Each point is reached from the start by the listed moves, each made 0, 1 or 2 times, or once backwards (-1), plus a little noise. Say if it took an odd or an even number of moves. Then give how often each move was made.

Moves:
(1): 4.7 3.2 -0.4
(2): -2.0 1.8 1.2
Start: 1.4 1.3 2.4
Points:
12.9 5.8 0.1 => odd (2, -1)
6.3 4.5 2.3 => odd (1, 0)
-3.4 -1.9 2.7 => odd (-1, 0)

Moves:
(1): 2.4 0.0 0.5 1.3
(2): 1.1 3.5 1.2 0.6
(3): -1.3 -0.1 3.3 0.2
(4): -3.7 2.1 -0.2 4.1
Start: -1.4 -1.1 0.0 1.7
Points:
3.5 2.4 -1.8 3.5 => odd (1, 1, -1, 0)
-5.0 -1.0 2.8 0.8 => even (-1, 0, 1, 0)
-5.5 6.3 8.1 13.6 => odd (2, 1, 2, 2)
-4.8 -2.5 -4.6 5.0 => odd (0, -1, -1, 1)
-11.3 2.9 -0.7 8.6 => odd (-1, 0, 0, 2)

Moves:
(1): 3.9 0.8 0.4 0.8 -0.2 1.2 -2.4
(2): -1.9 1.7 4.0 0.4 1.3 4.1 -1.6
(3): 1.2 -3.1 1.6 -0.2 2.0 -1.1 3.9
(4): -1.0 -1.1 0.6 1.4 -2.2 0.4 0.1
(5): -3.6 -1.9 -2.4 4.5 2.6 -1.2 -0.5
(6): -1.3 -1.1 -3.0 0.0 0.4 2.7 3.9
Start: -0.4 -2.9 0.5 -3.7 -1.2 1.6 -1.7
Points:
0.6 -6.5 -3.2 5.6 -3.0 6.0 -2.8 => even (2, 0, 0, 2, 1, 1)
6.7 4.2 7.7 -7.3 0.9 15.2 -5.5 => odd (2, 2, 0, -1, -1, 1)
4.9 -9.2 4.5 -1.8 0.4 1.0 4.1 => even (1, 0, 2, 1, 0, 0)
-17.7 -1.9 -1.0 5.3 5.1 10.3 -3.7 => odd (-1, 2, -1, 0, 2, 1)

Moves:
(1): 3.7 0.2 1.1 1.6 1.2 2.2 1.8 2.2 1.5 0.8
(2): 1.4 5.4 -3.3 0.4 0.0 -1.6 -2.3 -2.2 1.1 -0.6
(3): 1.3 1.2 4.3 1.4 1.5 -2.4 -2.2 -0.9 0.9 -0.9
(4): 0.2 -1.4 -2.2 2.7 1.2 -2.0 0.0 -0.8 -1.1 2.0
(5): -0.7 0.4 -0.8 0.2 1.2 -1.1 -1.0 2.8 -2.7 -2.6
(6): -0.5 -2.2 -0.3 1.5 -1.1 1.5 -3.0 1.0 1.7 -0.9
(7): -2.4 0.6 0.3 1.6 -0.8 -0.5 3.0 -0.1 0.7 -0.8
(8): 0.3 1.0 -1.9 0.1 -3.9 -1.2 1.8 2.2 -1.9 -0.1
(9): -0.1 -2.7 0.1 -2.1 -0.4 -0.1 3.0 2.3 5.0 1.5
Start: 1.2 -0.6 -2.6 0.7 0.1 -0.7 -2.2 1.2 -1.4 -1.0
Points:
3.5 1.5 -6.3 8.3 -3.3 -4.9 -10.8 1.6 1.0 -2.5 => even (0, 1, 1, 1, 0, 2, 0, 1, 0)
1.7 -2.9 -4.0 -4.8 -3.7 -3.5 8.6 7.0 4.9 2.7 => even (0, 0, 0, 0, 0, -1, 0, 1, 2)
3.6 6.7 3.6 -0.2 -7.2 -6.5 -9.9 -2.4 -6.8 -4.0 => odd (-1, 0, 2, -1, -1, 0, -1, 2, -1)
6.7 8.7 -0.7 4.7 11.1 -11.6 -1.3 3.2 8.2 -3.4 => odd (1, 2, 2, 1, 2, -1, 1, -1, 2)
10.9 14.8 -14.7 10.2 -1.5 -6.0 -4.6 8.0 -11.5 -5.7 => even (2, 2, 0, 1, 2, 0, 0, 2, -1)
2.1 -10.2 1.0 13.1 6.1 2.9 5.0 4.8 3.5 2.7 => odd (2, -1, 0, 2, 0, 1, 2, -1, 0)

Moves:
(1): -0.6 0.5 -2.4 -2.0 1.6 -1.1 0.7 -0.2 0.5 -2.9 -1.8 2.0 -1.1
(2): 1.6 -0.3 -0.8 -3.7 -1.2 -2.1 -1.1 1.4 0.1 3.0 -1.3 2.1 0.9
(3): -1.6 -0.2 -0.9 -1.1 -1.1 -1.9 -2.4 -0.3 1.5 -0.8 0.8 -2.1 -1.0
(4): 0.2 0.5 -0.9 0.2 3.6 -0.9 0.9 -0.4 0.3 -0.1 -0.9 -2.9 -1.4
(5): -0.7 -0.4 -1.0 1.2 0.2 -0.4 0.5 -1.0 0.5 0.7 0.1 2.0 0.7
(6): -2.3 0.0 0.5 -1.3 0.5 1.0 -0.6 -2.2 0.5 -1.0 1.3 1.3 -1.1
(7): 1.6 -1.8 2.1 -0.6 -0.1 -0.6 2.1 -3.1 2.9 0.2 -0.6 -0.8 0.3
(8): -1.5 2.2 3.7 -0.4 0.6 -0.2 1.0 0.2 2.6 -0.4 1.5 -0.1 -0.3
(9): -0.4 1.3 -1.2 0.0 1.1 3.0 -1.3 0.7 1.7 -0.1 -0.6 -0.7 3.1
(10): 2.9 1.4 -0.8 -0.4 0.8 0.3 -2.4 -1.0 0.0 -0.7 0.2 -0.1 1.6
(11): 1.3 -0.6 1.0 0.6 0.5 -0.8 0.2 -0.3 -2.4 -0.8 0.2 -0.1 2.7
(12): -0.8 0.7 -2.7 -1.5 0.0 5.1 2.6 1.4 -0.8 -1.1 1.9 0.2 0.3
Start: 0.5 0.3 0.4 -0.3 -1.9 -0.6 -0.5 -1.0 4.0 -1.3 0.8 -1.8 2.2
Points:
7.8 -1.6 -7.9 -3.8 -1.4 7.9 -1.3 -3.6 6.5 -6.0 1.2 -10.2 16.2 => odd (0, 0, 2, 0, 0, -1, 2, -1, 2, 1, 2, 2)
5.9 5.4 5.2 -12.6 2.5 -9.9 -7.4 -2.0 13.8 -4.8 -4.8 -0.4 12.6 => odd (2, 2, 1, 0, -1, 0, 1, 2, 2, 1, 2, -1)
-7.4 -2.7 14.6 -12.5 -7.9 -14.5 -0.7 -10.2 17.5 -3.8 2.7 0.5 -6.5 => odd (1, 1, 2, -1, -1, 2, 2, 2, -1, -1, 0, -1)
-1.0 -0.3 4.0 -3.9 -2.2 2.7 19.4 -3.5 8.9 -6.2 2.7 8.9 3.8 => even (2, 0, -1, -1, 2, -1, 2, 2, -1, -1, 1, 2)
1.3 -2.6 1.5 -4.3 -4.5 0.7 8.9 -2.5 11.7 0.1 -0.8 5.7 10.8 => odd (1, 1, 0, -1, 2, -1, 2, 1, 1, -1, 1, 1)
-3.3 2.1 -3.0 -2.0 2.0 -7.9 -12.0 -11.2 12.3 -2.8 2.5 -2.7 -1.6 => odd (0, 0, 2, 1, 2, 2, 0, 0, 0, 2, -1, -1)
